Each row is a point. To make a cloud, some directions were put in groups of two or more. Within a group, all points are equally far from the middle, so they leave a hole (a ring in 2 directions, a hollow ball in 3). The other directions are filled evenly. Then the cloud was stretched, turned, moved and blurred a little. How many holes are there, and how many directions does each take, smallest first?
(in the rows, 128 means zero)

Cloud:
[[ 56 122 168]
 [ 52 106 125]
 [105 167 170]
 [171 159 162]
 [ 88  69 130]
 [110 163 109]
 [107  76 167]
 [162 171 154]
 [ 69 147 150]
 [137 175 122]
 [128 136 199]
 [ 71 117 189]
 [101 105  85]
 [ 66  82 169]
 [ 96 141 194]
 [110 159 185]
 [146  91 118]
 [108 117 200]
 [ 95  69 131]
 [151  96 114]
 [ 61 130 121]
 [ 56  88 163]]
Holes: 1 (3)

Cloud, 26 rows:
[[149 122 202 179]
 [151 125 168  60]
 [ 89 133 106 175]
 [190 141 202 125]
 [ 94 132  72 102]
 [118 129  62  90]
 [188 129  96 188]
 [ 72 145 127 102]
 [119  83  61 157]
 [181 160 122 148]
 [204 123  79 122]
 [103 141  81  90]
 [177 108 151  67]
 [114  86 136  95]
 [107  86 148 121]
 [ 71 141 140 145]
 [154 137 208 177]
 [154 129  65  87]
 [107 102 152  82]
 [118 136  70  85]
 [111 112  52 102]
 [107 123 165  70]
 [224  98 115 160]
 [108  92  51 132]
 [ 79 130  82 131]
 [159 125 170  63]]
Holes: 2 (2, 2)

Cloud:
[[149  93 156 175]
 [123 177 155 123]
 [177 144 169 131]
 [115 107 120  67]
 [154 117 226 161]
 [126 207  91 123]
 [105 211  39  73]
 [165 143 127 153]
 [125 106 217 166]
 [ 74 157  48  90]
 [144 160 142 177]
 [122 169 158 154]
 [152 183 121  87]
 [130 189 127 146]
 [111 135 123  44]
 [102 164  91  52]
 [107 148 176 147]
 [159  84 144 102]
 [145 151  63 116]
 [175 143 139 128]
 [150 161  91 168]
 [113 172  84  47]
 [124 203  95  91]
 [123 147  76  55]
 [103  88 183 139]
 [ 77 135  97  99]
 [117 113 107  67]
 [155 158  90 151]
 [124 193 127 107]]
Holes: 1 (3)

Cloud (53 x 6):
[[ 98 116 102 169 180  59]
 [139 197 126 197 118 128]
 [ 82 107  82 130 142 151]
 [121  99 159  72 135  82]
 [156 117  89 171 103  87]
 [121 152 107  37  92 112]
 [189  77  76 161 114  89]
 [136  89 102  37 105  90]
 [193 111  86 148 124 109]
 [132 199  86 185 112 157]
 [ 99 117 147  58 124 119]
 [ 88 120  97 182 151 115]
 [166  83  76  76 110  67]
 [139 138 100 198 117 100]
 [156  67  87 118  69  75]
 [ 62 149 133 123  75 127]
 [123 184 104 145 173  61]
 [ 97 100  34 128  71 146]
 [137  97 134 213 143  95]
 [135 142 113  32 105 159]
 [176 121 112 128 117  47]
 [109 102  73 179 105  92]
 [140 109  75 112 166  97]
 [145 134 107  84  59 136]
 [124 120 101  71 120  51]
 [176 139  86 148 114 137]
 [ 95  27 117  99 106  94]
 [ 75 118 101 149 113 121]
 [ 88  90 101 166 127  86]
 [152  86  55  85  62  96]
 [115 126  60 153  79  90]
 [135 158  67  88  64 172]
 [169 173  85 179 137  76]
 [161  89 105 113  73 118]
 [ 82  70  65 102 133  95]
 [118 117  61  93  48 134]
 [ 70  92 106  66 104 161]
 [135 114  94 133  74 107]
 [143 149  70 196 114  78]
 [127 156  46 106  98  39]
 [ 89  92 165 114 112 127]
 [ 77  94  62 145 119 129]
 [153 149  66 154 102 122]
 [157 150 160  80 108  75]
 [123 221 122 124 158 112]
 [158 108 113 164 110 172]
 [ 56  79  68 106  93  96]
 [137 141  69 147  88 131]
 [157 131 154  80 154 157]
 [158  69  77 127  78 104]
 [ 98  84  72 163 155 130]
 [ 90 167 144 178 183  81]
 [124 154  77  91  56 187]]
Holes: 1 (2)

Cloud:
[[211 113 182  98  90  87 143 103]
 [141  61 108 125 125 113 165 168]
 [ 94  65 144 152 154  66 116  78]
 [126 106 163 106 170  58 108 210]
 [112  98 132 158 148  31 141 191]
 [127 155 201 107  95  95 102  85]
 [ 46 140 154 127 172  60 174 130]
 [145 191 142 109  90 107 130 164]
 [192  73 119 114 120  83 137 198]
 [208  42 165 115 155 115  84 122]
 [143  41 131 152 177 142 109 160]
 [ 71 183 139  87 154 154 137 189]
 [190 167 144  78 148 145 133 203]
 [ 98 147 173 148 151 112 186 122]
 [145 131 124  65 139  64 196 165]
 [126  99 188 111 164 142 120 183]
 [142 137 121 110 177 108 217 170]
 [117 140 192 134 147 139 148 138]
 [131  74 203 108 110 140  81  99]
 [169 104 138 150 166  77 111 191]
 [ 90 159 142  82  87  97 150 101]
 [191 157 121  75 165 144 117 159]
 [122  78 104 152 109  86 129  92]
 [140 155 117 105 123 147 201 142]
 [184 118 107 113 151 154 170 140]
 [157 168 165  78 114 118 213 121]
 [ 86 180 195 112 119 115 126 157]
 [ 82 137 119 108 105  57 167 138]
 [144  74 155 159 116 128  63  97]
 [109 131 132 110  96  85 146  69]
 [124 155 140  48 169 122 184 205]
 [190 137 165  81 180 161 110 156]
 [126  99 181 131 141 160  56 121]
 [ 91 164 136  81 134 171 113 192]
 [176  80 138  77 103  70 125 174]
 [196  54 183 118 136  91 124 106]
 [152  88 155 140 167  36 143 101]
 [115 145 149  66 117  74 122 105]
 [157  54 138 115 107  86 174 141]
 [111 138 137  78 192 119  63 204]
 [171 127 166  91 181 124  77 201]
 [165 188 130  63  91  89 164 143]
 [109  71 139 135 103  31 129 106]
 [175  80 113  54 120 136 124 175]
 [138 104 160 145 144 147 134 176]
 [146 132 129 146  76 129 134  95]
 [ 51 127 179  84 167 109 110 133]
 [102 186 145  66 187  88 139 207]
 [143 139 100  75 209 110 153 205]
 [233 126 140  85  76 137 133 135]
 [126 160 171  92  53 142 121 122]
 [228  82 123 120  95 105 123 160]
 [114  83 181  96 183 167  77 172]
 [180  84 135 107 149  62 147  85]
 [120 138 167 133 146 153  70 139]
 [180  65 168 124 110  76 172 121]
 [ 85 100 178 102 105  70  97 133]
 [109 112 114 157  89  58 176 110]
 [ 98 202 171  74 120  74 153 144]
 [ 87  59 127 160 189  85  83 159]
 [150 176 121  50 178 131 152 219]
 [ 91 177 195 120 144 113 113 149]
 [128  97 167 134  96 118 146 162]
 [189 137 162  90 115  81 142  78]
 [170  51 161  79 168  92  69 152]
 [141 132 143 115 198 130 189 148]
 [182 112 157 130  68  53 128 136]
 [147  98  83 123 165  59 151 197]
 [ 80 164 182  63 114 129 159 122]
 [102 162 145  67 177  58 160 194]
 [108  94 154 101 107  41 111 145]
 [101  66 147 138 166 124  44 164]
 [193 107 146 110 108 123  47 137]
 [ 97 196 134 100 121  60 187 149]
 [182 129 152  39 162 158 109 122]
 [194  69 180 119 138 131 123  84]
 [147 115 142  51 143  80 114 122]
 [ 90 199 158  74 150  71 158 172]
 [181 130 134  40 158 138 102 130]]
Holes: 3 (2, 3, 3)
